Rows are points. Two turns around zero, p and q, are shown by what they do to some points. Where does a point land after both, in the order given? Backwards means that the second turn is done in reverse. Each puzzle has new turns, and all numbers are rounded.

Turn p:
+0.39,-0.03,+0.18 -> +0.36,-0.18,+0.14
-0.22,-0.02,-0.54 -> -0.16,+0.33,-0.46
-0.14,+0.13,+0.22 -> -0.15,+0.00,+0.25
+0.05,+0.09,+0.11 -> +0.05,+0.00,+0.14
-0.08,-0.17,+0.02 -> -0.10,-0.14,-0.09
Turn q:
+0.19,-0.06,+0.00 -> +0.04,-0.18,-0.07
-0.24,-0.34,-0.33 -> -0.50,+0.08,-0.16
+0.23,+0.31,+0.00 -> +0.36,+0.00,-0.13
-0.24,-0.15,+0.09 -> -0.21,+0.08,+0.20
+0.05,+0.24,+0.24 -> +0.30,+0.04,+0.17
Where do these land?
q, then p backwards: +0.27,+0.08,-0.12 -> +0.17,-0.22,-0.13
p, then q: -0.52,-0.18,-0.13 -> -0.33,+0.46,+0.00
p, then q: +0.01,+0.17,+0.05 -> +0.14,+0.01,+0.11
q, then p: +0.24,-0.07,+0.20 -> +0.09,-0.30,-0.08

Turn p:
+0.10,+0.09,+0.07,+0.25 -> +0.14,+0.12,+0.22,+0.05
-0.15,+0.16,-0.18,-0.29 -> -0.07,+0.04,-0.39,+0.08
+0.06,-0.27,-0.06,-0.45 -> -0.36,-0.14,-0.24,-0.28
+0.33,-0.17,-0.01,-0.10 -> -0.16,+0.11,+0.09,-0.32
-0.18,+0.24,+0.30,+0.23 -> +0.07,+0.01,+0.22,+0.42
-0.15,-0.05,-0.12,+0.36 -> +0.37,-0.13,+0.11,+0.03
Turn q:
+0.22,+0.27,-0.16,-0.09 -> +0.30,-0.06,-0.16,-0.20
-0.19,+0.26,+0.16,+0.19 -> +0.03,+0.36,-0.14,+0.12
-0.11,+0.09,-0.29,+0.05 -> -0.10,+0.07,-0.12,-0.28
-0.33,-0.12,+0.03,-0.09 -> -0.21,+0.18,+0.24,-0.04
-0.10,-0.08,+0.23,-0.02 -> -0.04,+0.09,+0.15,+0.20
+0.51,-0.43,+0.03,-0.04 -> +0.01,-0.64,+0.04,+0.20
Where do these land?
q, then p: -0.01,-0.29,-0.01,-0.16 -> -0.14,-0.25,+0.15,+0.07
q, then p: +0.25,-0.23,-0.13,+0.09 -> +0.05,-0.30,-0.01,-0.21
q, then p: -0.35,+0.41,-0.06,+0.00 -> -0.08,+0.41,-0.26,+0.22
p, then q: -0.10,+0.35,+0.04,-0.19 -> -0.12,+0.17,-0.33,-0.14
p, then q: +0.20,-0.24,+0.16,+0.25 -> +0.15,+0.02,+0.27,+0.30

Turn p:
+0.35,+0.28,+0.52,-0.21,+0.58,+0.18 -> +0.54,-0.18,-0.60,-0.29,+0.34,+0.00
-0.12,+0.35,+0.03,+0.24,+0.01,+0.02 -> -0.32,-0.08,-0.14,-0.09,+0.24,+0.01
-0.18,-0.31,+0.08,-0.09,-0.26,-0.14 -> +0.08,-0.07,+0.38,+0.20,-0.09,+0.17
+0.07,-0.21,-0.02,-0.04,-0.20,+0.17 -> +0.12,+0.09,+0.19,+0.18,-0.01,-0.17
-0.04,-0.29,-0.11,+0.03,+0.14,+0.03 -> +0.07,+0.07,-0.08,+0.23,-0.22,+0.04
-0.18,+0.24,-0.21,-0.09,-0.13,-0.04 -> -0.24,+0.20,+0.12,-0.18,+0.05,+0.10
+0.10,-0.06,-0.27,+0.17,-0.14,-0.22 -> -0.23,-0.06,+0.12,-0.03,-0.30,-0.14
Turn q:
+0.11,+0.12,-0.06,-0.20,+0.18,+0.33 -> +0.06,-0.04,+0.21,+0.32,-0.18,+0.15
+0.07,+0.01,+0.05,-0.01,+0.27,-0.28 -> +0.18,-0.20,+0.02,-0.26,-0.14,+0.00
+0.20,+0.07,-0.13,+0.43,-0.25,-0.11 -> -0.05,+0.21,+0.23,-0.21,+0.30,-0.29
+0.01,-0.08,-0.36,-0.35,+0.34,+0.14 -> +0.44,+0.04,+0.03,+0.24,-0.20,+0.32
+0.00,+0.09,+0.19,-0.25,-0.17,-0.26 -> -0.24,+0.05,-0.11,-0.26,-0.19,+0.16
-0.33,+0.12,+0.24,+0.12,-0.30,-0.20 -> -0.39,-0.08,-0.23,-0.21,+0.26,+0.04
-0.10,-0.01,-0.03,+0.62,-0.10,+0.20 -> -0.04,-0.07,+0.10,+0.13,+0.51,-0.39
+0.14,+0.00,-0.10,-0.02,+0.01,-0.06 -> +0.09,+0.10,+0.09,-0.07,-0.05,+0.00
-0.11,-0.33,+0.20,-0.33,+0.02,+0.26 -> -0.05,+0.00,-0.35,+0.35,-0.30,+0.01
Where do these land?
q, then p: -0.18,+0.07,+0.25,-0.03,-0.35,-0.09 -> -0.18,+0.30,-0.01,+0.05,+0.02,+0.33
q, then p: +0.24,+0.01,-0.18,+0.12,+0.32,+0.65 -> -0.11,-0.70,-0.11,+0.21,+0.06,-0.26
p, then q: +0.27,-0.22,-0.02,-0.19,+0.06,+0.45 -> +0.05,+0.05,+0.43,-0.41,-0.03,-0.08
p, then q backwards: +0.03,-0.28,+0.19,-0.02,+0.07,-0.41 -> +0.00,+0.13,+0.08,-0.23,+0.46,-0.01
p, then q backwards: +0.15,+0.04,+0.03,-0.13,-0.13,-0.35 -> +0.18,+0.19,+0.09,-0.01,+0.22,-0.24
p, then q: -0.17,+0.32,+0.09,+0.19,-0.12,-0.11 -> +0.14,-0.23,-0.29,+0.18,-0.01,+0.13
q, then p: -0.11,-0.04,-0.20,+0.14,-0.10,-0.13 -> +0.09,+0.09,-0.23,-0.17,-0.05,+0.02
q, then p: -0.23,+0.11,-0.16,-0.08,+0.25,-0.01 -> +0.18,+0.09,-0.14,+0.20,-0.03,-0.24
